Every row gives one point. Before rounding, the points of a table are all equally far from one centre. They may lie mostly on one side of it. Write the centre, to within rounding.

Points (8 x 2):
[[-23 -39]
 [-40 -21]
 [-41 -13]
 [-38 -27]
 [-24 -38]
 [-30 -35]
 [-37 -29]
 [-41 -18]]
Centre: [-16 -15]

Points (12 x 6):
[[ 14  -4 -19 -30   7 -21]
 [ 27  -1  11   2 -26 -34]
 [ 21  -7  15  -5   8 -59]
 [ 25  12  28 -13  -9 -52]
 [ 30   0   1  -6 -20 -37]
 [ 37 -10  15 -34 -13 -28]
 [ 17  21   7   2  -6 -46]
 [  4  17  16  -8 -30 -28]
 [  0  -5  -8 -19 -22 -13]
 [ 24  -1   1  -7 -11 -49]
 [  0  10   6   8 -15 -42]
 [ 17   0  14  -5  14 -60]]
Centre: [ 11  -2  21  -9   9 -16]

Points (15 x 12):
[[ 27 -15  -6 -46 -16  25 -24 -17  17   8  -8  -3]
 [ 14   1   1   3 -49 -11   8 -10 -22 -10  31 -13]
 [  4  13 -13 -17 -50 -12 -20 -12   8  17  10  33]
 [ 28 -19   6 -30 -20  19  -9 -17   7  -3  27 -26]
 [ 21   1 -14 -15 -44   0 -42 -17 -34  22  26  -4]
 [ 18  21  -5  -9 -26  -5  20 -28   5  19  -9 -27]
 [ 22  12  -2 -18 -27   3 -19  11  57  34  14 -25]
 [ 40  10  19  -8 -60  10 -34 -10  12  10  33  -8]
 [ 51   9   4 -24 -34   2 -51  10  23   2  38  18]
 [ 14 -27   8 -25 -32  12 -45   5  36   1  34 -19]
 [ 21 -16   8   2 -41  30 -35  -9  -6  49  18 -30]
 [ 57 -38  25 -45 -28  -5 -11 -10  22  13   9 -18]
 [ 52 -24  15 -26 -16  -2  -5 -44  12  26 -16 -28]
 [ 34  17 -21 -15  -9   0  -5 -25 -22  15  15 -30]
 [-17 -11  11   6 -41 -32 -53 -23  15   1  35 -21]]
Centre: [ 26  -8  22  11  -4 -25 -33  16   0  13 -13  -5]

Points (27 x 20):
[[-36  -3  32  -2  -7 -16 -15 -20 -12 -10  -2  -9  16  23  33  55 -15 -16
   21  -6]
 [-42  -7  11  11  -2 -21 -16 -11 -18 -27  -3 -11  10  15  31  46 -17 -10
   33 -17]
 [-35 -12  26  10   0 -20   0  -4 -16 -23  -8  -6  10   1  46  52  -7 -14
   23 -19]
 [-47 -14  12  28   5  -8  -1 -11 -22 -34 -21  -4   0  11  30  28 -11  -3
   17 -37]
 [-43  -8  12   2  -6 -14  -3 -18 -30 -32 -10  -4  17  16  19  44   6 -20
   32 -21]
 [-35   1  29   9  14  -5  -8 -10 -24 -37   9  -9   1  23  36  41   9 -17
   24 -21]
 [-28  -5  18  11  -5  10   4 -17 -21 -38   4  14  -5   8  22  53  -5 -39
   26 -31]
 [-37   6  29   9  -9 -13  -4 -22  -4 -30  -5 -14   7   6  37  44 -18 -15
   21 -28]
 [-45   2  22  -1   5   7  -2  -8   2 -41   8  -3  -2   3  32  54  15 -23
    8 -20]
 [-56 -15  36   8  -8  12 -18 -16 -10 -26   9   2  10  16  19  27  -6 -25
   31 -13]
 [-26 -20  27   1  12 -19   8  -7  -1 -36  10  -7   3  16  22  60   0  -5
   27 -10]
 [-34   2  33  10   2  -9 -19 -21   0 -32   3  -5  12  13  27  50 -16 -24
   21 -29]
 [-47   2  34  18  -1  -9  -9 -18 -19 -10  -2  -1  -2  10  40  37   6 -19
   33 -15]
 [-39 -12  27  23   9  -8  -9  -9 -14 -32  -5   1  -2  10  48  50   0 -16
   12 -21]
 [-31   0  22   7  -5   4   7 -12 -34 -29   1 -10  12   5  28  45   4  -7
   29 -24]
 [-46  -9  29  14 -11   2   0 -27 -14 -21  -3 -12   6   7  34  40   5 -34
   26 -19]
 [-41  -9  -2   2  17  16  -9 -17 -16 -32 -16   1   8  27  38  42   3 -33
   22 -28]
 [-21   3  26  13 -11   6 -19 -22 -32 -29 -25   3  -8  17  34  37 -13 -16
   38 -17]
 [-52 -19  21  29  -7  -3  -5 -18  -6 -30   4   2   4   5  21  42   0  -9
   24 -24]
 [-40  18  10  19  -5 -11  -4 -30 -23 -38 -14   4   4  12  20  33   5 -31
   16 -27]
 [-34  11  17  18 -20  -3   1 -10  -9 -34 -15  -2  -7  25  24  44 -15 -29
   14 -31]
 [-27  18  32   9  -6 -15 -10 -33 -31 -21 -18  -3  19  17  18  31   6 -24
   23 -19]
 [-47  -6  11  22   0  -2  -8 -13 -13 -27   0  -2   9  22  29  33 -18 -25
   38 -16]
 [-28  -3  20  12   1  11   2 -19 -18 -44  -5  -3   2  17  33  49 -10 -11
   24 -31]
 [-41  10  25   2   7   8   2 -27 -12 -27  -8   4  12  16  27  39 -12 -12
   41  -8]
 [-24 -13  30  19  -2  11  -2  -9 -40 -21 -10 -16  -7  11  34  42 -18 -22
   16 -37]
 [-32 -23  10 -14   7  -3   3  -7 -13 -29  -1   4  10  17  39  35  -7 -27
   44 -31]]
Centre: [-12 -13  10  -4   8  -1 -10 -12  -6  -9 -10   2 -11   4   9  17  -4 -17
   2  -9]
